Rows are points. The last column is the point's height on a tilted bowl or saddle (a function of degree 2), plus a little noise. Count its main directions that bend up, bend down and stay straight.

Points, 10 rows:
[[ 17 -19  -4]
 [-44   9  15]
 [  3   3 -13]
 [ 73   3  80]
 [-35  -4   4]
 [-20   6  -8]
 [ -3 -19 -11]
 [ 51 -24  38]
 [-32  39   0]
 [ 28 -22   5]]
Directions: 1 up, 0 down, 1 straight

Points, 18 rows:
[[-17  11   6 -16]
 [  9  24  32  -8]
 [ 41 -26  -9 -30]
 [ -1   6 -16 -12]
 [-69  55 -48  -3]
 [-15  10   2 -15]
 [ -8   9 -21 -11]
 [-16 -31 -28  -4]
 [-16  -3   5 -19]
 [-19 -38   0 -10]
 [ 19 -42 -25  -6]
 [ 28  -3 -34 -31]
 [-29   7  -6 -20]
 [ 49  56 -25 -26]
 [-15 -27 -16  -8]
 [ 31 -52  14  -4]
 [-20 -11  34 -33]
 [-77 -34  17 -95]]
Directions: 1 up, 1 down, 1 straight

Points, 24 rows:
[[-40  -4 -34  26 -27]
 [-12  17  -3   3  -6]
 [ 16 -11 -12 -31  -6]
 [ 15 -73 -56  29   6]
 [ 40  24 -21   5 -25]
 [ -6  31   3 -60  44]
 [ 33  26 -49 -18 -62]
 [  2  -1  28 -12 -11]
 [-47 -37 -16 -95   5]
 [  2 -49  18  23 -19]
 [ 30 -23 -54 -52 -78]
 [ -1  -6 -21 -29  -5]
 [-37   7  22  16 -42]
 [ 14  12 -24   4  -6]
 [-31  -2  -2  16 -16]
 [  9 -24 -16 -13  -7]
 [ 28  15  -8  30   4]
 [  6   1 -35 -34 -20]
 [ 31  64   6   4 -50]
 [  8  11  12 -12  -1]
 [-17   5 -45  -1 -32]
 [  1  56 -23 -41 -17]
 [  7   0  -3 -28   5]
 [ 31  25   8  -9 -16]]
Directions: 1 up, 3 down, 0 straight

Points (42 x 7):
[[-43  89 -31  -7  11  57 -74]
 [  0  16  24 -19   5 -27 -20]
 [  6 -12 -12 -38 -39  20 -18]
 [  3  39 -20   7 -30  10 -32]
 [ -7  -4   2  48  29  -3 -16]
 [-14  50  21 -43 -18 -28 -25]
 [ 45 -43  29  13  -1  28  -3]
 [ 55  20   6  19   2  19  -7]
 [  2 -23   5 -19  77 -20 -11]
 [ 12   8  22   9   0 -14 -15]
 [-10  -5  -1 -21  45 -16 -13]
 [ 44  23  -8 -26  -4   8 -16]
 [-14  -3  58 -54 -53 -23   4]
 [ -3  10 -27   4  16  28 -25]
 [-66   7  -2  61  14  11   2]
 [ 19  21 -12 -17 -46  -4 -20]
 [ 13 -42  38   6   3 -20 -30]
 [ -5  14  91   5 -19  37  41]
 [ 26  64  63  51  29   9  25]
 [ 33   4  14 -13  12  17  -6]
 [-27  36  12  40  -2 -37 -17]
 [ 38 -16  -2 -30  18  57 -28]
 [-73  45   3 -45  22   3  12]
 [ 12  22  22  40 -22  11  -8]
 [ 40 -53  27 -17 -27  -5  -3]
 [ -2 -19   1 -15  16 -45 -36]
 [  8  26 -19 -20  -5 -50 -40]
 [-11 -40  13  41   5 -12 -32]
 [ -9   7  -1   2 -12 -45 -30]
 [-11 -16 -20  34 -41  56 -47]
 [ 44 -31 -33  37   3 -14  -6]
 [-28  24 -35  17 -34 -12  -7]
 [ -1 -34   0  18  -9 -53 -44]
 [-17 -11  59 -58 -40  28  -5]
 [ -9 -19  19  25  23 -11 -23]
 [-14  39 -14   4 -31  26 -34]
 [  5 -31   6   0 -24  18 -20]
 [ 48  52  57  -8  18  20  20]
 [ 15  -8  -1  43  18  -1 -16]
 [-12 -14 -31  -7  15  52 -55]
 [-14 -46  -6  25 -11  64 -79]
 [ 29 -15   7  14  17  -4 -13]]
Directions: 3 up, 2 down, 1 straight
